Every row gives one point. Each copy is the shape, with its points in the same order, turned, moved and blurred by noise. Say if it was mirrored as well.
In the rows, 128 means zero.

Shape:
[[128, 130],
[136, 112],
[123, 131],
[147, 143],
[191, 59]]
Copy 1:
[[115, 118],
[136, 121],
[109, 115],
[114, 94],
[208, 120]]
Copy 1 is: mirrored
Copy 2:
[[143, 120],
[141, 104],
[133, 124],
[158, 131],
[179, 39]]
Copy 2 is: only turned
Copy 3:
[[128, 116],
[130, 96],
[122, 119],
[150, 124],
[170, 29]]
Copy 3 is: only turned
Copy 4:
[[120, 151],
[118, 131],
[112, 151],
[141, 156],
[149, 60]]
Copy 4 is: only turned

Shape:
[[138, 155, 123],
[142, 152, 133],
[140, 21, 124],
[120, 145, 169],
[139, 136, 129],
[144, 129, 121],
[144, 146, 174],
[140, 154, 121],
[52, 108, 121]]
Copy 1:
[[150, 140, 117],
[151, 153, 130],
[23, 153, 84],
[133, 147, 171],
[130, 143, 119],
[124, 149, 112],
[131, 169, 161],
[154, 137, 118],
[90, 65, 144]]
Copy 1 is: mirrored
Copy 2:
[[139, 146, 111],
[152, 133, 122],
[105, 106, 235],
[161, 87, 121],
[148, 129, 142],
[136, 141, 144],
[176, 102, 130],
[137, 149, 115],
[64, 71, 113]]
Copy 2 is: mirrored
Copy 3:
[[127, 162, 144],
[130, 160, 154],
[183, 42, 131],
[109, 137, 183],
[135, 144, 146],
[141, 141, 138],
[129, 146, 193],
[131, 162, 140],
[68, 85, 118]]
Copy 3 is: only turned
Copy 4:
[[143, 153, 129],
[148, 149, 138],
[138, 20, 138],
[137, 146, 177],
[143, 132, 133],
[146, 127, 125],
[162, 147, 176],
[142, 152, 124],
[57, 108, 152]]
Copy 4 is: only turned

Shape:
[[142, 89, 149, 119],
[77, 173, 73, 135],
[147, 91, 161, 99],
[147, 144, 133, 107],
[122, 127, 86, 156],
[186, 142, 107, 68],
[122, 155, 183, 137]]
Copy 1:
[[99, 171, 102, 109],
[121, 54, 129, 165],
[98, 173, 117, 88],
[138, 144, 136, 108],
[134, 121, 89, 164],
[179, 129, 111, 62],
[119, 165, 177, 141]]
Copy 1 is: mirrored
Copy 2:
[[133, 79, 140, 121],
[71, 175, 93, 153],
[137, 81, 145, 96],
[137, 134, 138, 114],
[106, 128, 97, 168],
[175, 140, 91, 83],
[116, 129, 188, 134]]
Copy 2 is: only turned
Copy 3:
[[150, 78, 128, 127],
[92, 194, 105, 131],
[160, 72, 128, 109],
[153, 129, 127, 107],
[136, 149, 87, 155],
[182, 125, 107, 55],
[147, 125, 188, 138]]
Copy 3 is: only turned

Shape:
[[157, 100, 164, 141, 131, 165],
[182, 131, 163, 103, 120, 129],
[127, 118, 150, 123, 112, 177],
[113, 154, 112, 106, 167, 133],
[182, 164, 145, 151, 70, 207],
[134, 106, 116, 104, 195, 164],
[130, 67, 136, 111, 111, 141],
[122, 115, 109, 159, 168, 133],
[193, 153, 115, 131, 24, 199],
[134, 104, 139, 161, 143, 138],
[91, 127, 86, 145, 137, 122],
[101, 128, 147, 139, 149, 128]]
Copy 1:
[[184, 100, 148, 112, 145, 160],
[180, 126, 149, 72, 147, 117],
[150, 133, 141, 108, 132, 172],
[111, 139, 117, 106, 188, 125],
[209, 171, 108, 111, 101, 173],
[131, 99, 119, 102, 216, 167],
[129, 68, 136, 80, 126, 152],
[128, 95, 112, 147, 182, 127],
[209, 167, 77, 82, 60, 167],
[153, 100, 143, 142, 151, 137],
[87, 118, 95, 136, 146, 118],
[120, 122, 149, 130, 160, 121]]
Copy 1 is: only turned
Copy 2:
[[118, 86, 102, 145, 131, 154],
[90, 116, 65, 130, 120, 132],
[119, 110, 126, 117, 122, 177],
[135, 160, 117, 102, 176, 136],
[141, 134, 75, 150, 66, 199],
[145, 114, 100, 99, 201, 156],
[120, 73, 136, 89, 130, 139],
[169, 117, 137, 125, 178, 127],
[148, 122, 68, 113, 23, 186],
[155, 93, 136, 145, 142, 136],
[179, 143, 160, 100, 151, 126],
[120, 134, 154, 141, 160, 129]]
Copy 2 is: mirrored
Copy 3:
[[169, 84, 146, 115, 129, 118],
[171, 140, 173, 139, 137, 141],
[134, 93, 143, 94, 98, 135],
[124, 158, 108, 102, 161, 137],
[200, 121, 132, 93, 41, 138],
[148, 107, 113, 81, 189, 158],
[121, 78, 151, 143, 124, 155],
[134, 111, 85, 127, 157, 121],
[193, 136, 132, 120, 19, 169],
[153, 98, 112, 130, 139, 107],
[99, 129, 78, 127, 139, 126],
[117, 121, 122, 117, 142, 97]]
Copy 3 is: mirrored

Shape:
[[123, 140, 142, 114, 102, 116, 150, 108],
[146, 118, 104, 104, 80, 146, 137, 92],
[142, 149, 115, 101, 143, 147, 129, 81],
[140, 92, 125, 84, 189, 138, 110, 90],
[155, 142, 107, 162, 176, 135, 132, 158],
[69, 168, 71, 115, 105, 121, 105, 155],
[142, 110, 94, 86, 157, 161, 108, 144],
[157, 100, 175, 67, 184, 127, 181, 101],
[98, 140, 95, 192, 80, 79, 145, 139],
[102, 121, 148, 151, 158, 176, 140, 132],
[146, 146, 175, 147, 70, 81, 114, 113]]
Copy 1:
[[132, 141, 144, 107, 151, 99, 139, 108],
[160, 147, 130, 81, 100, 100, 114, 118],
[131, 173, 141, 90, 149, 113, 84, 137],
[141, 106, 144, 93, 181, 136, 47, 151],
[132, 153, 125, 185, 160, 136, 102, 166],
[96, 142, 41, 126, 133, 117, 131, 99],
[146, 121, 104, 108, 139, 151, 85, 170],
[143, 108, 195, 82, 205, 115, 114, 181],
[126, 140, 102, 182, 133, 64, 150, 71],
[85, 118, 160, 145, 135, 137, 104, 145],
[164, 157, 162, 133, 159, 117, 153, 50]]
Copy 1 is: mirrored
Copy 2:
[[107, 143, 132, 110, 94, 136, 151, 106],
[136, 128, 95, 99, 86, 176, 138, 96],
[146, 157, 132, 92, 138, 159, 134, 95],
[141, 107, 145, 55, 178, 142, 133, 100],
[144, 130, 138, 140, 169, 141, 155, 176],
[87, 178, 85, 90, 111, 144, 99, 185],
[150, 118, 128, 61, 147, 171, 137, 158],
[130, 113, 184, 61, 146, 131, 205, 82],
[72, 137, 67, 173, 100, 119, 135, 155],
[91, 124, 169, 126, 156, 180, 136, 142],
[119, 123, 136, 152, 58, 92, 121, 106]]
Copy 2 is: only turned
Copy 3:
[[119, 161, 157, 117, 118, 104, 135, 120],
[132, 143, 125, 87, 99, 115, 147, 90],
[154, 174, 138, 95, 154, 115, 123, 76],
[146, 117, 156, 60, 190, 117, 93, 87],
[157, 131, 102, 143, 179, 130, 110, 152],
[70, 168, 73, 136, 134, 72, 90, 111],
[139, 133, 97, 67, 154, 119, 82, 121],
[152, 155, 205, 47, 183, 118, 143, 149],
[76, 129, 107, 189, 121, 85, 159, 127],
[97, 150, 136, 122, 172, 172, 105, 129],
[131, 131, 189, 174, 78, 95, 128, 113]]
Copy 3 is: only turned

Shape:
[[163, 114, 151, 107, 163, 121, 101, 95, 128],
[189, 87, 147, 117, 61, 92, 138, 155, 119],
[170, 57, 153, 145, 145, 139, 117, 178, 181],
[167, 144, 113, 174, 140, 116, 117, 130, 125],
[89, 107, 79, 119, 112, 114, 142, 84, 166],
[177, 124, 197, 174, 132, 73, 124, 136, 113],
[134, 124, 102, 125, 117, 114, 131, 115, 148],
[90, 130, 127, 119, 158, 176, 101, 148, 104],
[116, 163, 101, 57, 159, 55, 170, 100, 104],
[95, 125, 67, 86, 108, 123, 113, 110, 74],
[91, 167, 108, 108, 153, 101, 81, 142, 153],
[118, 103, 177, 126, 118, 178, 158, 106, 151],
[132, 134, 126, 92, 105, 145, 170, 90, 173]]
Copy 1:
[[180, 135, 147, 157, 144, 121, 145, 111, 148],
[173, 93, 118, 88, 166, 118, 124, 198, 116],
[138, 107, 171, 159, 155, 132, 132, 193, 205],
[150, 135, 106, 178, 162, 163, 100, 145, 131],
[96, 161, 91, 87, 159, 124, 117, 93, 167],
[167, 108, 156, 176, 200, 107, 97, 171, 94],
[125, 162, 105, 117, 146, 131, 119, 130, 145],
[96, 126, 151, 160, 72, 132, 118, 110, 135],
[157, 212, 81, 117, 138, 67, 156, 105, 91],
[133, 130, 67, 94, 79, 112, 115, 93, 120],
[129, 196, 136, 148, 103, 113, 71, 119, 136],
[97, 111, 190, 107, 159, 134, 154, 119, 134],
[116, 167, 141, 83, 164, 153, 160, 112, 135]]
Copy 1 is: mirrored
Copy 2:
[[134, 134, 156, 67, 135, 122, 129, 113, 151],
[125, 85, 147, 115, 82, 134, 102, 192, 196],
[135, 48, 176, 121, 123, 95, 175, 120, 180],
[159, 126, 123, 144, 158, 125, 110, 141, 133],
[65, 125, 102, 141, 130, 174, 121, 93, 172],
[156, 126, 206, 107, 166, 136, 109, 184, 163],
[107, 121, 111, 132, 126, 136, 129, 128, 157],
[82, 116, 128, 121, 136, 92, 164, 118, 71],
[61, 175, 73, 63, 165, 153, 132, 172, 167],
[54, 119, 71, 105, 114, 131, 95, 142, 96],
[83, 172, 114, 134, 154, 81, 129, 119, 145],
[117, 117, 168, 128, 93, 171, 181, 118, 118],
[119, 143, 115, 120, 82, 172, 168, 121, 162]]
Copy 2 is: mirrored
Copy 3:
[[164, 155, 177, 116, 138, 122, 108, 110, 128],
[167, 152, 148, 171, 39, 122, 123, 161, 102],
[177, 88, 165, 185, 108, 178, 102, 157, 153],
[135, 151, 114, 162, 122, 138, 77, 106, 94],
[121, 134, 93, 140, 117, 77, 136, 96, 183],
[145, 116, 184, 167, 92, 126, 84, 120, 49],
[137, 145, 103, 142, 110, 112, 118, 112, 141],
[101, 155, 127, 115, 161, 169, 144, 157, 131],
[168, 156, 96, 85, 142, 44, 170, 104, 74],
[109, 210, 102, 113, 126, 74, 154, 147, 134],
[106, 119, 91, 72, 130, 118, 99, 129, 128],
[129, 141, 162, 148, 112, 173, 173, 89, 146],
[160, 152, 123, 132, 92, 118, 171, 63, 155]]
Copy 3 is: mirrored

Shape:
[[152, 132, 151, 118, 133, 123, 149, 135, 129, 70, 203],
[124, 113, 118, 237, 164, 137, 93, 94, 138, 149, 89],
[138, 186, 139, 119, 168, 100, 124, 115, 128, 89, 149],
[125, 146, 119, 69, 133, 92, 83, 153, 132, 151, 130],
[76, 138, 109, 127, 130, 114, 120, 170, 159, 186, 160],
[112, 81, 138, 206, 124, 113, 144, 70, 96, 164, 93],
[160, 185, 146, 115, 89, 112, 125, 116, 157, 111, 140],
[95, 151, 98, 128, 121, 132, 111, 86, 126, 104, 158],
[138, 123, 110, 114, 132, 96, 141, 160, 154, 134, 113],
[138, 144, 112, 129, 102, 117, 88, 147, 131, 84, 154],
[128, 165, 139, 147, 110, 69, 107, 131, 116, 118, 184],
[134, 148, 60, 107, 135, 94, 112, 161, 114, 147, 183],
[156, 184, 100, 143, 122, 126, 131, 109, 126, 128, 152],
[127, 109, 157, 201, 137, 169, 113, 104, 82, 182, 98],
[157, 79, 142, 214, 159, 144, 90, 41, 147, 187, 103]]
Copy 1:
[[159, 127, 108, 129, 84, 96, 189, 75, 152, 127, 134],
[51, 116, 163, 161, 172, 122, 84, 121, 174, 105, 56],
[106, 141, 90, 105, 138, 129, 173, 64, 129, 139, 109],
[119, 125, 86, 55, 137, 137, 134, 150, 109, 135, 135],
[90, 143, 84, 129, 142, 108, 129, 190, 158, 157, 160],
[62, 95, 195, 159, 143, 94, 68, 103, 138, 131, 126],
[151, 182, 117, 111, 120, 130, 133, 97, 108, 157, 98],
[103, 138, 83, 139, 107, 148, 109, 79, 150, 134, 133],
[130, 136, 111, 115, 167, 92, 142, 145, 118, 115, 143],
[138, 138, 87, 118, 92, 120, 137, 122, 122, 108, 101],
[102, 143, 86, 112, 91, 72, 140, 103, 134, 165, 101],
[130, 92, 36, 133, 134, 101, 135, 145, 118, 157, 124],
[129, 134, 92, 151, 132, 126, 135, 101, 116, 165, 92],
[51, 87, 200, 170, 125, 142, 107, 141, 137, 137, 101],
[91, 75, 205, 147, 176, 127, 53, 111, 199, 140, 63]]
Copy 1 is: mirrored
Copy 2:
[[160, 144, 129, 69, 134, 127, 98, 104, 108, 109, 186],
[107, 131, 158, 220, 187, 113, 117, 178, 168, 162, 158],
[147, 178, 139, 80, 199, 122, 115, 127, 133, 120, 135],
[112, 133, 118, 61, 141, 111, 131, 164, 140, 151, 73],
[80, 137, 81, 102, 122, 92, 169, 173, 159, 125, 133],
[133, 101, 162, 218, 161, 111, 175, 123, 132, 168, 144],
[157, 184, 136, 89, 128, 167, 126, 125, 163, 125, 120],
[124, 147, 93, 140, 164, 129, 108, 108, 124, 108, 113],
[147, 115, 140, 90, 136, 97, 143, 163, 171, 119, 121],
[140, 162, 128, 107, 112, 116, 78, 145, 126, 117, 116],
[149, 195, 108, 104, 132, 96, 128, 123, 121, 155, 138],
[158, 131, 62, 85, 135, 87, 120, 179, 121, 130, 111],
[170, 167, 102, 125, 161, 152, 125, 154, 136, 122, 130],
[100, 115, 167, 198, 156, 154, 162, 177, 104, 167, 154],
[113, 94, 148, 217, 187, 157, 125, 149, 172, 216, 163]]
Copy 2 is: only turned
Copy 3:
[[72, 183, 139, 146, 96, 164, 94, 116, 147, 127, 139],
[209, 135, 114, 166, 194, 80, 110, 97, 167, 102, 133],
[89, 186, 110, 109, 122, 105, 133, 83, 130, 101, 125],
[108, 140, 105, 54, 140, 114, 105, 123, 112, 168, 97],
[92, 97, 97, 98, 181, 94, 102, 174, 134, 150, 134],
[180, 88, 145, 193, 156, 91, 155, 112, 168, 120, 76],
[112, 178, 126, 87, 72, 104, 120, 135, 158, 137, 121],
[112, 112, 109, 128, 108, 114, 113, 81, 162, 130, 147],
[122, 155, 90, 105, 150, 135, 127, 159, 142, 134, 98],
[118, 154, 113, 101, 95, 132, 57, 96, 156, 136, 120],
[76, 169, 131, 125, 121, 81, 89, 105, 163, 143, 94],
[78, 133, 57, 121, 144, 121, 89, 117, 114, 190, 120],
[114, 169, 94, 137, 100, 88, 128, 119, 138, 144, 144],
[198, 109, 172, 176, 151, 83, 115, 131, 105, 115, 111],
[232, 128, 176, 166, 188, 82, 159, 79, 172, 160, 138]]
Copy 3 is: mirrored

Shape:
[[116, 137, 137, 134, 107, 112, 118, 106, 125, 117, 120, 184],
[107, 137, 103, 132, 122, 122, 151, 140, 56, 117, 62, 106],
[159, 164, 136, 106, 106, 137, 108, 167, 53, 78, 76, 117],
[102, 126, 170, 187, 171, 142, 125, 134, 143, 123, 147, 143],
[123, 118, 164, 110, 109, 118, 102, 164, 62, 108, 53, 103],
[90, 124, 120, 105, 109, 112, 93, 158, 76, 107, 102, 110],
[151, 105, 109, 159, 162, 127, 104, 157, 137, 129, 126, 174],
[138, 85, 147, 114, 114, 165, 122, 92, 147, 159, 166, 121],
[129, 155, 140, 161, 134, 135, 93, 120, 80, 121, 106, 143],
[191, 198, 93, 136, 70, 59, 153, 122, 164, 141, 187, 93],
[151, 118, 159, 144, 138, 117, 153, 110, 142, 178, 136, 153],
[163, 158, 91, 123, 76, 112, 177, 110, 137, 88, 141, 89],
[113, 127, 135, 78, 147, 92, 139, 177, 79, 65, 117, 145],
[91, 142, 132, 96, 100, 128, 140, 199, 125, 92, 78, 131],
[147, 131, 154, 135, 101, 157, 168, 105, 143, 168, 182, 143],
[111, 162, 120, 85, 151, 142, 102, 158, 94, 103, 63, 130],
[126, 128, 155, 86, 140, 137, 152, 91, 167, 167, 178, 119],
[154, 148, 128, 85, 90, 86, 150, 116, 145, 78, 99, 85]]
Copy 1:
[[141, 124, 132, 160, 153, 121, 104, 84, 156, 104, 100, 135],
[130, 76, 151, 121, 138, 116, 185, 93, 75, 119, 99, 147],
[86, 88, 200, 141, 199, 142, 164, 107, 86, 147, 100, 119],
[94, 159, 94, 149, 143, 94, 128, 111, 143, 69, 156, 126],
[93, 95, 180, 139, 150, 110, 143, 137, 61, 138, 81, 121],
[118, 122, 192, 110, 136, 137, 140, 134, 93, 134, 100, 141],
[127, 110, 97, 151, 165, 121, 140, 151, 164, 124, 151, 119],
[72, 111, 76, 111, 134, 148, 68, 100, 159, 130, 103, 141],
[112, 123, 135, 134, 184, 104, 147, 106, 123, 105, 96, 145],
[151, 56, 134, 53, 201, 169, 81, 83, 166, 63, 120, 36],
[111, 88, 83, 133, 141, 91, 93, 101, 157, 103, 124, 118],
[121, 77, 130, 87, 155, 197, 123, 62, 131, 93, 112, 68],
[90, 78, 216, 154, 114, 139, 162, 125, 143, 121, 137, 124],
[115, 123, 195, 149, 127, 125, 136, 103, 85, 154, 154, 102],
[96, 85, 90, 107, 154, 132, 64, 55, 156, 98, 148, 140],
[102, 120, 191, 128, 137, 104, 176, 107, 128, 166, 99, 112],
[73, 99, 102, 91, 110, 119, 74, 74, 193, 104, 127, 127],
[99, 83, 164, 121, 127, 169, 117, 88, 119, 110, 76, 54]]
Copy 1 is: only turned
Copy 2:
[[110, 134, 102, 135, 104, 126, 156, 129, 151, 88, 128, 149],
[122, 137, 88, 131, 129, 204, 147, 187, 117, 151, 79, 145],
[123, 90, 111, 163, 153, 242, 138, 145, 160, 108, 87, 147],
[107, 151, 140, 127, 115, 123, 165, 88, 140, 138, 113, 72],
[110, 96, 79, 129, 157, 237, 183, 130, 141, 137, 105, 142],
[98, 102, 77, 104, 144, 188, 125, 132, 125, 128, 97, 140],
[95, 133, 120, 169, 152, 134, 142, 129, 112, 85, 148, 78],
[79, 113, 138, 115, 103, 117, 137, 104, 117, 157, 195, 146],
[118, 114, 96, 164, 137, 135, 162, 135, 162, 132, 97, 118],
[174, 66, 209, 110, 131, 104, 110, 173, 86, 75, 119, 180],
[104, 145, 163, 122, 134, 106, 187, 135, 120, 121, 153, 139],
[162, 98, 170, 126, 84, 171, 97, 153, 86, 103, 123, 174],
[92, 158, 116, 111, 159, 211, 110, 114, 128, 75, 78, 144],
[109, 129, 97, 81, 125, 217, 131, 148, 148, 85, 118, 100],
[93, 117, 187, 119, 95, 100, 141, 138, 142, 140, 165, 147],
[136, 139, 82, 136, 159, 213, 127, 147, 167, 121, 121, 122],
[109, 153, 167, 90, 123, 111, 128, 100, 126, 152, 185, 166],
[178, 114, 139, 103, 116, 199, 127, 120, 92, 95, 129, 183]]
Copy 2 is: only turned
